Every row gives one point. A path goes straight from each point to the next, and from the last back to the first. The post is the endless flat space through its rows: a point in 2 columns, a line in 3, a plane in 4, and so on, so that a path can go around it. Count how often the path circles the post. Going back the other way cancels.

Post:
[[  4 -21  40]
 [  8   1 -18]]
Path (10 x 3):
[[ -7 -15  60]
 [ 14  22  10]
 [ 20  -3  17]
 [  9  27  20]
 [-34   7  37]
 [-11 -15 -12]
 [ 19 -53  -7]
 [ 15 -47  22]
 [ -1 -32 -17]
 [-26   4 -12]]
Times around: 0

Post, 10 rows:
[[ -1  -2  -3   6   8 -16  38 -31   4   5 -19]
 [ -3   4   5   3  -2 -18 -25   1  38  -1 -18]
 [  4   3  -4   7  37  60  15   3 -13  -6 -10]
 [  0  -2   1 -18  -9 -15 -18 -10  -2  21  -1]
 [ -7  -4   3  -3  20 -22  -6  -7   0 -10 -23]
 [ -8  -3 -23   9  -3 -16 -11  -2   6  -3 -12]
 [ -4  -3   6  30   8 -13  10  11  -3  20 -33]
 [  7  -5  -2  22  10 -21   6  24   4  28  31]
 [ -2  -1   8  15 -11 -27  23  24   9   2 -16]
 [ -2  -1  11  11  11  40 -14 -19  -8 -15  14]]
Path (12 x 11):
[[ -2  20 -20  18  13 -22  -3 -10 -11  10 -14]
 [ -7   2  13   3  12 -14   4  16  -4   1   2]
 [ -6  11  15   9   1  -1 -12   5   1  -7  -7]
 [ 13   8  -6  -6   1   4  13  18 -17 -14  -7]
 [ 15  -8 -11  10  17  -3   1   6  18   2 -25]
 [ -5 -18   7   9  17 -10  -4  -1   1  -2  -4]
 [  9 -10   6  12  -2  -6  -4   2   5  14 -13]
 [ 16  -1  17   9  -3 -10  16  12   1  -9 -13]
 [  5 -14  -1   7 -12  -9 -13  -7  14  -4  -1]
 [-14 -17   6  -2   4  -2  29  13   7  13 -10]
 [-13   6 -17  12  -5 -12   7  15  20  10 -34]
 [ -5  21   2  16   8  18  -7   3   3   7 -27]]
Times around: 1

Post, 17 rows:
[[  2   5  37  -2  58  -2  42  38  20 -18   5  -3 -43   4  10  22 -15  23]
 [  8 -16  10  34  -3 -25   4  -4  14   9 -17 -32  20 -11 -34   4   7 -25]
 [ -4   7  30  26  14  14  25 -30   2  18 -11 -21  13   9  26   0   7  12]
 [  4 -10   6  35 -12 -17  -9 -33 -19  13   9  -3 -21   0 -24   7 -13 -11]
 [-13  -8   5 -31  60  33  27  27  47 -47  21  23 -19  54 -12  -2  11  37]
 [  5 -12 -38  21 -21 -29 -18  15  16 -22 -19   7  -1  18  -1  19 -21   7]
 [ -6 -16  26  18  14  29  30   2 -25 -17 -10 -39  -2  15  21 -33  16 -17]
 [ -6  -9   2  23  15  47  42  -6 -27  -6  -7 -13   7 -20   1   0  21   8]
 [ -7 -11 -41 -36   9  35   8   9  44 -19 -30   4 -50  30 -21 -38  37  36]
 [  5 -13 -28   5 -13 -39 -52  -8  -6 -21 -27  -7  -5   5 -19  22  29  21]
 [  2  -9   6  13   7  -6 -22  10  -3  25 -19  -1   1   6  -6  33   2 -35]
 [ -6  -1  22   7  13  31  29 -31   2 -18   6 -36   3 -31  25   1  -5 -23]
 [  0  -3  56  19 -26   6   2  -3 -13 -12  -8   0   4 -17  -3  21 -19   7]
 [  6  -5  -6   6 -40 -55 -11   5  -4   5   8   9   2  -4  -1  20  20  -8]
 [  5 -20 -50 -40 -12 -39 -13 -10  -2 -16 -49  12   1  30 -31  -6  11   7]
 [  4 -14 -53 -22  -1 -19 -38   9   7 -14 -31  25   6   2 -12 -52  19  27]
 [  5 -22 -14 -10 -19 -22 -25  10  -8  16   3 -27   8   3  -9  12 -12  21]]
Path:
[[ 15  13 -17  -3 -25 -17  13 -14 -13 -19 -27  11   8  18 -12 -14 -10 -22]
 [ 25  -8   4   2  -2  -3  12  -6  31 -29  -6  16   3  12   0  28   8  11]
 [  4 -15   9  -8  14  -2   1  -7  10  19   1 -19  -1   7   8  12  19   1]
 [-13 -24 -12  16  19   4  -5  22  13   9 -20  -5   9  28  -9  18   9  -5]
 [-20   3  37  14  21  24  -9  14 -24  -8   0   3  -6  32  -4  -1  23  21]
 [ 13  12   1 -15 -30 -28   9  11  -4   2 -12 -10 -23  13 -14  -1  -7   4]
 [ 21  -5 -10   0  -1  24   3  -3   2 -15   8 -12 -17   0   9 -15  15   3]
 [  8  -4 -14  11 -15   1  -3  -6 -15 -14 -20   4   3   0  -4  11 -21  18]]
Times around: 1

Post (17 x 18):
[[ -2  -1  -5   8 -16  14  27  -1  20  33   8 -13  14  15 -13   8   6  13]
 [ -9   1 -33 -58  29  45  30   0  16   5  -7  38  15  24  39  -1  13 -14]
 [-13  -7 -13   5  15 -21 -18  21 -36 -33 -35   0   1 -34   5 -13  18  -1]
 [  2   3 -18  28 -27  -2  -2  10   4 -13  -4   0   0 -21   9   1 -40  26]
 [ -4   2  -2 -60  15  12  14  19   7  -5   2   2   9  16  52   3   4 -40]
 [-11 -13 -27  20  18  -9   9  19 -16 -32 -50 -17 -32 -15   4 -12 -19 -11]
 [  5  17 -24 -17   0   4  16 -25 -13  18  23   7  11   5 -33 -13  -5  -6]
 [  6  14 -21  13 -18  12   3 -10 -13  46  20  17   3  24  -1 -17  12  -9]
 [ -7  -5 -32 -16   4 -21 -31  18 -10 -46 -24 -10 -23  -4  19  14   4   4]
 [ -1  21 -25  27   2   2   0  -2  24  40  30 -26  14   5  -1 -19 -13  25]
 [ -4  -3   1  21  -2  12 -35  23   2 -37 -26 -13 -17  -9  -7 -19 -20  15]
 [ -1 -13 -28 -20   5  21   0  35 -24 -31   6   5 -22 -19  11  -4  20  -9]
 [-10  14 -16   3 -10  11 -18  -2  21  50  -1 -19   0 -15  -1   8 -17   0]
 [  4  22 -39   5 -22   3  13  26  10  19   3   3  20  13 -28 -18  -9  -2]
 [ -9  19   5  46  11 -32 -23  21  10   5  -5   0 -22 -25 -16  12 -26  21]
 [  8  24 -18  -7 -20  -2  18 -14  12  14   9  16  -3 -10  -8 -26  32 -20]
 [ 15  13 -14  -2 -27   6   7  11   6  39   1  -4 -15   2  -8 -23 -18  44]]
Path (14 x 18):
[[ -6  36 -14  -5   3  -7  21   5   7  -1  10 -13 -36 -14 -22  -3  -6  18]
 [-27  20 -46 -19  -1  -7  20  20 -19 -10   3  -2  -7  -8  -8   8 -18   0]
 [ -1  24  -9   0  -2  17  10  -2  -6  16  -3   1 -21  -3  23 -12   8   6]
 [-10  30 -27  27 -21  13  21  11   5   1 -10 -19  -8   0   1  -3 -32   0]
 [ -5  18  -1   8 -10   5  18  -1   8  -4  30   7 -10  10 -27  -2 -11  10]
 [-12   6 -25  -6  -3  -2  -1  20  15  20  13 -17   1  -5  -9 -32  -6  -1]
 [-26  15 -42  -5   3  13  -5   2 -24 -10  16   1  -1  19 -32  -9 -30   5]
 [ -7  35 -39   5 -10  18   1 -23 -16   0   0   9 -19   4 -14  -7 -17   9]
 [  6  16 -36  21  31  21 -18  -4 -17  16 -33 -11 -30  17 -14 -12   9  -1]
 [  5 -20 -22  10 -15  11  20   9  -4  -5 -18  12  -7  12   8  15 -13  19]
 [  5 -15 -21   1 -19  -3 -14  17  -3  10   5  12 -18 -26  30   0 -24  24]
 [ -4  11 -20   2   5 -38  19 -12  30  -2 -14  28  10   7 -10  34  -8 -25]
 [ 17  12  -1  21 -40 -17  17  13  22  -1  -9   6   0 -15  13  -3   4 -19]
 [ -1  17 -15  10 -13  15  -7   6   0   2   9  -3  18  -5 -16 -16  27 -13]]
Times around: 0

Post:
[[  1  12   5 -13   3 -12 -12  16 -15  15  15 -24  -6  17 -13 -16  -3  16]
 [ -3 -11  -3  -6   0 -20 -10  -8 -22 -11   1   2   6  13 -24   4   7   6]
 [  4  15  11   3 -14   5 -11   7  33  11   6  -8  13  -7   3   0   5  -3]
 [ 14  -9  29  17   7  15  21 -13  24  25 -11   4  16  18  -4  10   3  -2]
 [  4  -2 -20  25   2  12  15  19   9   7  -6   8  16  -8 -50   4  21   9]
 [ -4   0   5  -7  -3   2  17  17  10   4   1   1 -14  17  -6   9  -2 -16]
 [-24 -12  -1   5   9  -1  12   9   3  12  -6   5  -1  -8   9  -8 -11  -3]
 [  0  -3  -3 -15  10 -13 -26  -4 -12   2  16  15 -31   1 -17  -8   1   0]
 [ 26  13 -28  -2   0  20  15   8  11  -5   8  -9  12  20  -1 -24  16   4]
 [  6   4  13 -14  -4 -18  -9   4  -9  -2  23 -10 -23  -9  -2  -1  -2  25]
 [-33 -60   2   5  -1  19  10  25 -10 -11 -54  -8 -31  -9  11  -4 -43   0]
 [-10  -1   8   9   1   8   4   4  22  12   3   3  -8  20  10  15   3  15]
 [  5  -1 -18 -21  -2   6   4   1   9  23 -14 -16  -1   5  12  -1  18   2]
 [-17 -27  39 -33   1  28  -7 -19  12   2 -17  39  23 -10 -22  14 -10   6]
 [-10 -23  27  10   9  13  -2  11  -5   2  -2   9   7  -2  -5  17   7  -6]
 [  5  10  -2  -3  11  22   4 -19  -9  11   1 -11  10   8 -10   9  -3  -4]
 [ 16  15  -6   4 -16  12   5   2 -13  26  15   1  10   8   7   2   2   0]]
Path (14 x 18):
[[  0  -6   7 -17 -10   0 -12   7  -2  -6 -11 -13   9  -5   6 -12  10   6]
 [ -1  11 -20  -5  11  -9 -13   5 -32   9  -4   3  10  20  -6   9  16  -9]
 [ -5  36 -20   3   5 -11   4 -12   2  13  12 -14  32  15   7 -14   3 -11]
 [ -7  18  11   5 -24   5   0  10  18 -13  -3 -22 -10  13  -1   0 -27  -6]
 [-12  25   6 -38 -12  -9 -14  -7   9  17  22  -4 -20   0 -17  -6   3 -14]
 [  0  -6   5  11 -15   6   5   5 -22   7 -32 -25   9 -19 -16  22   8  14]
 [-19  -7 -10 -19   8 -11  -8  19   6  20 -29 -19  20  -8  11   1   5  13]
 [ -1 -19  -3 -16   7  -3   5   4  29  -7 -18 -34  -5   8 -13   9   0  13]
 [ -4  -8   3 -20  18  22   9   3   9  25  -3 -18 -19   6  -5  -5  -4  30]
 [  4  -3 -13 -19 -11   9   7 -19 -31  23  10  -9  -6 -19 -13   3   1   7]
 [ 10 -13 -17  -8  -2  -2   0   7  -6  10   5  -2   5 -12  21 -12  13  -5]
 [  0  10  13   1  11 -13  11  25  29   8   2   5  -3  27 -37  17   5  -8]
 [ 22   3  29 -17   3  10  -2   1 -31  10  -9 -34 -25  -8   8  11 -15  -6]
 [ -2  -5  14  21  -6  29  -8  -4   5   8  -8  20   9   0 -44 -12  -1  23]]
Times around: 0

Post, 17 rows:
[[ 11  -6  -4 -22   8  -4  13   3 -23 -10 -17   5  21  -2 -23  25 -14 -10]
 [ -1  24 -12  23  -1   9 -32 -22 -23  32  31 -11  16 -16   4   3  29 -30]
 [  2 -16  60  -4  -6 -15  33   1  25   4  20   1 -11  10   8 -31  10 -19]
 [ -1   9  -6  -2  18  30  32 -10   5  -4   4 -17 -14  -3  -1   0  -9  -5]
 [ 29 -20   7  -6  -3  -4 -14  -4   6 -17   2   0  15 -14  14  24  30   5]
 [-28  11  -6 -23   6  11  -1   1   0  -7   1  -2  -9  27  18  15 -11   1]
 [ 15 -11  -3   2  -4  22 -41   7 -26  15   2 -31 -40  28  11   8 -24  10]
 [ 12   0 -24  -6 -22  12 -21   6 -14 -10  10   0  -8  37  11   8 -10  -5]
 [-12   0   5  29  -2 -31  -3 -17  10  13  -1   6   3  17   4 -16   2 -13]
 [  9   5  21   4  22   5  -2 -26   5 -27 -13   0 -17   1 -15  -9  15   2]
 [  7   7 -17 -10   1  -5  -6  -8  11 -26  12 -19  27  -5 -13  27  -2 -18]
 [  9  19  10  11  16  14  25 -22 -29  -3  14  -7   5  -9 -29  30  15  22]
 [ 27  11 -11   0  25 -32   9   3  -4   1   1 -13 -10   4  -2 -15  -7  -5]
 [ 23  38   3   7  20  13  13 -24 -20   7   2 -25  12 -20   6  10  13 -32]
 [ -2  18 -12 -25  -2  10  11 -18 -17 -11 -15 -24  -3   4  -6   3 -13  11]
 [ -4  -6  -9  -9  -6  -3   8 -14   2  13  23 -11  -1  16  -9  24   7 -17]
 [ -7  32  17   9   1  10   9  11  -8  15 -10   9 -31   4 -14  -4   7  -8]]
Path:
[[  7  25  25  21 -17  12  20  -8 -30 -27  -7  -9   1  11   9 -17   6   2]
 [-14   6  13 -10 -22  -1   5  -7 -14  14  -1 -13  23  -3  -3   1  24 -14]
 [-37  -1  19   8  -5 -36  15 -32 -15  46  59 -19  -5  27  25 -36  16   4]
 [ 29  13  13 -29 -14  -6 -16 -10 -38   7  10  -5  -7  -7 -22  15   7  -5]
 [ 23  19  15   9  21  -1 -10   6 -19   4  27  -5  -6  25  -4  -6 -28  -4]
 [-11   0  -8   6 -15   6  -3 -30  -7  12  41  -4  27  39   0   5   9 -20]
 [-27   5 -18  12   8  25   4 -35   4 -10  48 -29   7  20   7  -5  11 -13]
 [  3  16 -27 -10  -4   7   9  -6 -19 -30 -10 -12  12 -17   3  29  -1  -6]
 [ -7  16   1  -1  -7  16  -7 -41 -40  -7  41  -3  23   5 -22  20   6   2]
 [-14  -5 -42   1   4   1 -19   0   3   2   4   5   6 -14  12   2 -16 -19]
 [ 10  21  -2 -23  24 -29  -9 -18   9 -19   1   2   7  12  -4   6 -13 -19]
 [ 18   7  -8  40  -4  24 -15 -37 -14 -20  16   6   8  34  -4 -24   3  22]
 [ 17 -23  15  19  14 -16  19  -3 -11  21  -9 -16 -18 -14 -34 -20  22  16]
 [-18 -13  -6  -3   9   8 -22 -33   6 -30   8 -16  -6  23  30   7   2   2]
 [ -1  -9  -5 -12   3  -1  -5 -22  25 -40   9   3  -5   6   2  -2  -7 -26]
 [ 15   5   8   7 -24  18  -4 -23 -19 -15  24 -15   3  13  10 -13  19 -27]
 [ -7   6   9   1  18   6 -14 -13 -13 -25 -17  10   3   4  -5  22   0  -2]
 [ 31  20  19 -12  26 -17  36   5 -20 -21  -4  24 -14   7 -41   0  -7  27]
 [ 26  22  -5   1  -1   7   7 -10 -39  13 -11   6 -12  18 -16  11  12   4]
 [ -1  15   5 -38 -28   2  -8 -15  -3  -1  29 -28   8  13 -21  -8  22 -12]
 [  0   9   1   2  34  11  27  10  17 -16 -22 -17  14 -13 -16  26   8   5]
 [-38   3 -30   9  26 -32   3  21 -24  43   4  18  -2  13  10  13   2  -8]
 [  6 -25  45 -15  43 -24  23 -33 -19  13  11 -20 -52  15 -11  15   1   8]
 [ 17  25  -7  16 -21  -7   0 -13 -33   9  14   8  -2  28   2  13  -9  15]
 [ 14  -9  42  -2  -4  -4  16 -33  15   8   0   3   0  28  32  -3  17 -25]
 [ -2  42   2  -6 -15   6 -18  -3  -7   4   8  -9  18  17  20  -4   9  -6]
 [  5  14  -7 -17  -8  -9 -17  -1   3 -27  -9  13  20  20 -28  18   2   8]
 [ 13   6  21   7  14  10   9 -39 -37   5  -3 -24  -2   8  10  11  25  22]]
Times around: 4

Post, 17 rows:
[[ -7  26 -11 -11   6 -16   2 -24  -5  23   1 -13 -14  22 -21  10  13  12]
 [-14  32  14  -4  14  -3 -16 -20  18  41   3  18  -3   1 -39  14  26   6]
 [-20  16  -2   1  24  -7  14 -27   8   6 -16   4  -3  -3 -29  28   2  21]
 [-10 -10  -8 -12 -15  -9   5   0  13   1  -5   2 -16  10  -6  30  -9 -37]
 [ -7  10  15 -21  20   6   8 -28   6  22   9  31  13  25  -7   5   9  12]
 [ -5  26  17  -9  25 -18   4 -24  29  36  29  -8  -2  21  -3  27  10   4]
 [-11   1  -4 -13  -7  -6  -4  22  22  -1 -24   8  -5  -1  23  10  -3 -10]
 [  2 -12   8   9  10  -5 -24  -5  -8 -17  -5 -24 -17  13 -13  18 -34  -1]
 [-20 -17  17  10 -21   6  12   7  -5   2  19 -11  15 -10  29  -2  -5 -12]
 [ 12 -42   4  -9  -5  -3   1  30  -2  14  -6 -11  23 -10  24  14  -9  -5]
 [ 13 -30   4  -6  -2  25 -10   8  17 -33  31 -34   6   9  -3  -3  -2  -6]
 [ 50 -26  -5  24 -14   5   1  16   8 -31  38 -15  14  15   8   4 -25   5]
 [-11 -28 -17  -1   4  21  -8  14  18  14  15  -1  10  -2  24  -6 -15 -21]
 [  8 -27   0 -17  -8 -13   2   3   4 -32  36 -11 -23  -6  -5  -9 -27  15]
 [ -3  12  -3   8  28 -19  -9 -18  -4   1   9   2 -16   9 -13  22  24  -2]
 [ 11 -17   1  -3  -3  20   0 -16  13   8 -16   2   9 -23  26  -1  -8 -18]
 [  6  11   0  -9   3  15  12  16 -10 -12  -5   0 -20  -9  -3  23 -16 -12]]
Path (26 x 18):
[[ 26  27   4  24   4 -18 -18  11  12  13   4  18   1   3 -18  26  -1  10]
 [-20  -8  18 -33  -8 -15   2   6  23  33 -16 -16  15  -4   9  13   3 -11]
 [-37   1  14   7  -2 -23   2 -25   9   3   7 -31 -13  10 -27  12  14 -27]
 [-24 -12   8   4   2 -32  12 -12  11  17   8 -18  -5   4   8  19  31   5]
 [-17   3  -8 -17   8  29 -12   4  -8  -1 -17  26 -16 -12  -4  15 -21   8]
 [-26 -27  -8  -5   8   6 -45 -13 -26 -27  14 -17 -24  17 -37   3   6   6]
 [ 18   3  -5  11  -4  41  10 -16   8 -26   7  -1  -8  15  23   0  10 -20]
 [ 30  14   2   7   4   2 -13  22  14 -21  15 -36 -13  24  -4  13   9  -7]
 [ 14 -17   1  -7  16   7  10  -5  -8 -10 -14  18   8 -31 -18  17  -9 -19]
 [ -7  32 -25  18  10 -15 -15  26 -10  -5   4  -4 -24  18  14  29  -1 -20]
 [  0  17  -3  -8   6  -4   7  -6  17 -15  -9  -6 -25   7 -29  50  -8  18]
 [ 29  -6   1   6  -6  19   3  -9   2  19   3  22  24 -29  25   5   9   0]
 [-12  27   3 -16 -23 -21  35   6 -37  -4   4 -15 -34 -13  -6  28 -30 -28]
 [  5 -10  -6   4  -1  12   4  24  21   7   4 -14  -2 -32 -29  25   5 -28]
 [ -7  -9  -2 -17  11  -5  -5   4  43  48  16 -26  17  40  -6  23  28 -11]
 [-15  -7 -15 -22 -14 -43  15  19   2  -6 -19  20 -28  -8  24  14  -3  18]
 [ -1 -10   3  -6   3  25  -4 -35  -4   5 -16  24  28 -11   8   4   8   5]
 [ 14   4 -11 -16 -13   3   2  30 -32  -4 -26   8  13   5  13  13  13 -12]
 [  8  24  25 -14 -22  21 -20  11  34  18  20   3  17   3  11   8   4  -3]
 [-17 -13   4  -2   3   9   7   6  15  13 -11 -11 -13 -31  17  17 -24   2]
 [  8   5  -5  17   2   4   6  -3  16  19   5  -2  -3  -7  16  11 -11 -20]
 [  6   4  -3   0  15   9 -14 -33  24  12  14  10 -13 -14 -35  17  19 -41]
 [-10 -10 -22  32  28   3   1  -3  14  31  -8   6  52   6 -18  36   3 -25]
 [ 14  -1 -10  -4  18   6  -1 -60  10 -16  16   1 -25  -5 -16 -13   8  -4]
 [ -8 -11  10 -19  -2  14 -28  -1  39  -3  17  -5 -14  14  -4  -7  29 -16]
 [ 11  11  15  14 -13  21 -19   5  25 -18  41   6 -13  28 -15  24 -15  -4]]
Times around: 1

Post (17 x 18):
[[-39  14 -14  -6  -7   2  15  19  -6  -2 -13  14  14   0  -5   9 -27  10]
 [-12   7  -2  14   6   4  18  13  -2  17 -35  10   2   0   4   3 -12 -21]
 [-11   9  -1   3   8 -11  15 -17  -6  11 -33   1  -3 -10 -18  -2 -25   6]
 [-10   9 -15 -11  -4 -16  -1 -18  23 -19  10 -22  -6  11  -2  34  23  13]
 [ -1  12   6 -13  -2 -11   2   1  20 -31  15 -30 -13   1  11   2   3  23]
 [-14  -3  -2  -7   3   3  33  -1   5   8  -6  -2  11 -17  -4   3 -10 -10]
 [-10   9   2 -35  20 -34  -8 -22 -14  20  14  -6 -20  10  13  -8  21   6]
 [-11  -5 -18  -9  10 -10  10  -1  12  12 -14   7  30  13  -3   9 -27   7]
 [-45 -20   8   8   5  -4   1   1   3  -3 -24 -13  -1  13  -4   9 -30 -10]
 [-14   1   6 -13  13 -22 -12 -16   4   7  -7 -19  -3 -14  12  -3  27  34]
 [  6  11  -3 -20  20 -13 -23 -34  28  11  25 -11  -3  -9   3   3  18 -12]
 [-10   7 -24   4 -11   3  -1 -17   9 -25  18 -13   2   4  17   1   6  11]
 [-18  -4 -14 -16   6  -6   0   3 -19   0 -33 -12  13  -4 -10   2 -19 -11]
 [ -7  18  -2  -2  34 -19   8 -17   4  31   8 -30  -7 -10  14   7  13   9]
 [-10  -7  -5  11  15 -12   5  11 -12  15 -15  12  10  -1 -19   5 -16   2]
 [-13  22   7   0  -3  -9  15   4  -7   6  -4  -3  18   5  -4  -8 -10  -8]
 [-30   7 -28   5 -10 -21  17   1  15   3  -3   1  11  -9  -1   1 -25 -15]]
Path, 27 rows:
[[-32  18  12   0  10 -10   6   6   0   7 -20 -11  -1  15   4   1  -8  -1]
 [-16  12  16 -17   9  -5  -9  10  -4  -1 -10 -12  -3  17 -13   8   8  -5]
 [-36  -6 -37  15  20  -5  35 -18  22  14  -6  13  22  16  14   6 -29   4]
 [-28  29   7 -30 -13 -21  34   6 -14  -8  -2  -4  -4  -3   5  -7 -23  12]
 [-22  15  -7  -9 -12 -13   7 -13  17   0 -18 -14   3  11  11  39  -6 -13]
 [  0   6   5 -14   4 -21 -11 -32  15   4  12  18  26 -17  -5 -11  -7   0]
 [-10   4  -4  -2  -1 -16  16 -14   1 -21   6 -31  -2 -18  12  -9  23  21]
 [-17   5  -4 -20   3 -21  24  12  -4  21  16  12  13   4   2  -3  19 -17]
 [-38  19  12  12  33   0   3 -27   8   4  13 -25 -17  -2  10   8 -20 -24]
 [  2  -8 -24  -9   3 -15  14 -14 -16   7   3  30  19   7  14 -16 -12 -20]
 [-20  11 -24 -39  10 -38   5  -3  16   8  23  -2  23  -3   2 -16  21   2]
 [-42  36 -11   8  -6   8   0   8   1   2 -15  -2  11  13 -12  12 -19 -14]
 [-10 -10 -11  11 -12  -5  26 -10  24  23 -22 -21  26 -33  -5  25  15   7]
 [-10  -1 -27  -3 -34  -1 -17  -3   4 -13 -40   0  29 -19  16  -3  -5  -9]
 [ -2  20  18 -46  -3  -7  -2  20  23   9  31   3  13  20   8  14  -3  -4]
 [ -5  18  14 -20   8 -10  15 -23  12  10 -27 -11  10  24 -10  60  -8  12]
 [-19   4  -9 -35  -9 -12  13  15  -6 -31 -12 -15  19  17  24 -10 -31  14]
 [-13   6   9   1  12 -23  -1 -11   2   3  19 -21  -1 -26  15   3   0  25]
 [ -3   7  -8 -30   1 -28 -19  -5  14 -25  24  -3 -18   6   6  -8  -9 -19]
 [-29  13   1   6   4 -15  12  22  10 -10 -16 -10  21  10  -4 -23 -23   7]
 [-15 -12  14   6  37 -18 -19 -10 -18  27 -11  -7  13  29 -24   5 -18  30]
 [-34  13  -2  11   1 -11   1  -4  -2   6 -26 -32   0  12  -4  21 -18   2]
 [-25  17 -12   8  -8 -22  -5   0  38   3  -5  -8  18  14   3  39 -15 -15]
 [-42  16   4  19  16 -21  28  -8 -13  23 -27  -3 -16   8  18  -5 -25   8]
 [-16  23 -28  -1  15 -24  19   2  -2  17   5  -2  17  31  28  28 -13  -9]
 [ -9   4  12  12 -21  -8  -1 -10  -8 -12 -18   5  -8 -17   5 -12  -1  -9]
 [ -9   2  -4  35  24 -15   8   4  16  14  -8  -1  19  18   2  14 -32   8]]
Times around: 2

Post (17 x 18):
[[ 19 -26 -21 -13  -6  17 -15 -12  -6  -6  38 -11  -5  -5 -18 -13  22  -6]
 [-38  36 -16   3  27 -12   7  -9 -43 -14   2   1 -33  24 -25  14 -18 -17]
 [-33  -2  29  35   6  15   1  23   9 -32  12  24  -8  18 -12  11  -8  14]
 [-15 -23 -13  11 -12 -13 -29 -28  -4 -10 -19   8 -11 -17  24 -30   9   8]
 [ 12  19 -13  10 -10 -13 -42 -19   4   7  22   2   6   0  -7   1 -24  -9]
 [-10  22 -12  33   2  48 -16  14  -8   8   2   1  -9   8  10  -5  33  15]
 [-10  -5 -14  22  -8   2 -12  -3 -19   9  12  -1 -23 -12 -13  -5 -31   2]
 [ 35 -24  -1  27   8  11 -18 -18   0  26  14  29   1 -11  23   8   0 -17]
 [  9   6 -19  13  17  -1 -18  18  -2   2  30   9 -24  -8   7 -27 -22 -11]
 [ -6   5 -48 -32 -24 -15  21  44   9   7 -29   1  31 -20  -1  -2   0  12]
 [ 10  18 -26  27 -19  17  34   7   8  21 -18  39  12 -39 -15  -9  13 -30]
 [ 27 -10   0  14  26  12  24 -17  10 -34  22  -4  -7 -26   6  -6 -14  10]
 [-15   7 -47 -16   1 -17  -8  13  12  -5 -39  20   1 -33 -20  21   3 -10]
 [  2   0 -26 -40 -27   5 -19  13  -5  -3  -5  14  25 -44  10  15  -7  -7]
 [ -4  -4  19   1   3  20 -11   0  18  -9  -9   3  -4   6  -3  10 -11 -23]
 [ 34  -8  -9 -35  -2  41  -3  12  15 -19  28   6 -16   6 -15 -11  -9  30]
 [ 35   4 -32 -60 -37  -5  15  -4  21 -17  23 -11 -29  -2 -16  48   4 -26]]
Path, 13 rows:
[[ 32  20 -29 -26 -23   9   0  -6 -15  -8  19 -17  -6 -16 -18  49   0  -7]
 [ 20   9 -21   8  11  10 -27   5  -6   9  21  14 -31  24  -7  41 -27 -17]
 [-12   0 -16  -7  12  30 -37  26  19 -20  34  18  16   6 -24  11   9   3]
 [ -5   7   0 -18 -25  27  14 -24 -15  -2  -9   0 -10  -7   1   2 -34  41]
 [  5   4   2   9  -2 -14 -34  -5  14  -1 -15   0   9   3  16 -13  29  13]
 [ 28 -24 -31  -8 -24 -18   1  18 -24  -9  47   4 -54 -11  17  30  28 -12]
 [  9 -38 -16   6 -13   8 -10   7  20 -10 -26   5  27  -2  29  -5  16  14]
 [-15   3 -32 -13  11 -11 -13 -21   2 -15   0  -6  -8   3   1   5  -2   2]
 [-27 -15 -11 -21  -5  -8  25 -44 -26 -11  -5  -7 -30 -50 -12   3   2  -8]
 [ -7  -3   0   8 -19 -21  36   2 -11  -6   5  -6   1 -23   4  13  14 -28]
 [-18   1   1 -24 -27  11 -34  -9 -36 -40  -2   4   9 -13  -4 -28 -19  35]
 [ -9 -28 -24  -8  -1  22   8 -13 -28  -5 -13   7  14 -46 -19 -52  26   8]
 [-12  15   7  -4 -45 -41  -2  11  22 -20  14  11  -3 -28 -10  21 -11  -3]]
Times around: 2
